Each row of a before or after table is a point. The points were changed in one or more steps. Then noise was added and the rows were shuffled. The steps act on columns, c1 being the first. Write out the steps. A step turns or swaps two columns, mirrors them in a line or flattens them onto one, adds a multiple of one to another, or multiplies or shifts one. Angles are multiples of 10 degrees, from the lower column toward the higher: turns from -170 to 170, lines from 10 to 170 but not 90. Use the fewest steps. Two steps may share a column if one is a turn and the other turns, adds or multiplies; they go together, in the order done. Otherwise the lowest column goes first.

Before (10 x 3)
-12,6,-44
11,-5,-19
14,4,24
-2,-11,24
0,22,16
9,5,-23
-27,-21,-21
-2,-9,-22
8,16,-36
18,38,-1
After (10 x 3)
-21,26,7
-12,10,20
-28,61,22
17,-37,-18
-22,38,12
-20,36,42
8,-32,35
-15,61,-10
4,-2,-28
11,7,-12
Steps: turn c1 and c3 by -140 degrees; add -1.5 times c1 to c2

Before (9 x 6)
16,-1,27,10,-10,-9
-10,-17,49,11,16,13
2,-28,5,-11,8,3
-26,-22,-26,9,-17,-24
-29,8,-11,-24,-33,-1
10,-19,18,10,50,36
4,60,24,-3,0,0
6,-10,28,-8,49,5
17,26,-16,11,22,25
After (9 x 6)
19,-2,-25,13,6,13
4,30,-26,-10,-38,-2
11,35,-24,10,-46,-34
-9,23,-51,13,-12,-8
-26,13,29,8,19,15
5,-55,-21,-3,-19,6
4,30,-7,-10,9,-3
-29,-18,9,-27,35,-4
15,-17,14,11,-34,-24
Steps: add 0.3 times c4 to c5; turn c2 and c5 by -160 degrees; turn c3 and c6 by 170 degrees

Before (12 x 8)
9,8,-12,-2,3,9,6,8
1,-8,5,-1,14,-3,-10,6
-9,-1,0,1,0,-7,-11,6
-6,-7,-5,5,6,-1,-14,-5
5,13,-15,-1,1,15,-2,3
-2,-10,4,-8,5,-2,-11,-1
6,1,-3,-4,-3,6,20,-2
3,20,-1,3,11,10,-6,7
-7,-10,7,4,6,2,-8,-1
9,15,-12,3,5,1,1,-3
2,-8,3,10,5,-2,-14,6
14,2,3,-7,-10,6,11,-3
After (12 x 8)
-11,-10,8,12,6,1,3,-7
2,1,-5,-13,2,-1,-32,-3
0,6,-5,-6,10,-3,-30,18
-13,-8,11,4,18,8,18,24
7,8,-5,-2,8,2,-25,-5
-6,-3,2,-3,8,6,60,-6
0,13,-3,2,2,-2,-44,15
-9,-11,14,10,23,15,-7,10
-13,-5,-5,-4,-2,6,33,-10
-2,-13,0,15,26,9,-18,21
7,2,1,-1,-11,-7,-34,18
4,8,5,0,5,0,-43,-16
Steps: turn c1 and c3 by -170 degrees; mirror c2 and c4 in the line at 70 degrees; add 1.5 times c6 to c5; multiply c7 by 3; multiply c8 by 3

Before (9 x 11)
-6,-30,1,-4,-34,7,2,-2,1,14,-17
37,-48,10,1,13,22,7,-23,9,-43,24
32,25,0,-5,1,-60,-36,-49,-45,0,-24
-26,-20,9,13,3,36,0,-22,13,11,-5
31,27,20,-26,28,-5,-17,-15,-48,12,-32
57,-35,-12,40,14,19,-18,10,22,-29,-8
-4,-14,-3,-7,-2,27,1,5,46,30,9
-32,-14,-4,-19,-26,43,-32,3,16,11,2
-51,3,26,-33,-3,21,-7,7,24,4,-24
After (9 x 11)
-10,-10,8,-17,3,-36,0,-1,13,-3,22
23,3,-13,-20,13,-23,-17,-12,22,45,-9
13,-7,21,16,27,10,-17,-28,-49,-24,20
15,6,11,21,14,-28,7,28,7,38,18
-15,-17,-3,12,-25,-41,-32,2,15,-20,-2
-3,9,2,-4,-34,-14,2,-17,0,-14,5
-21,-12,25,26,-2,-18,-7,-25,26,-20,-3
-3,-9,-2,-8,-1,-26,2,9,45,-30,-7
13,22,-1,4,2,57,-36,-16,-46,-3,53
Steps: multiply c1 by 0.4; multiply c2 by 0.4; turn c2 and c6 by 150 degrees; turn c4 and c10 by 150 degrees; turn c8 and c11 by -100 degrees
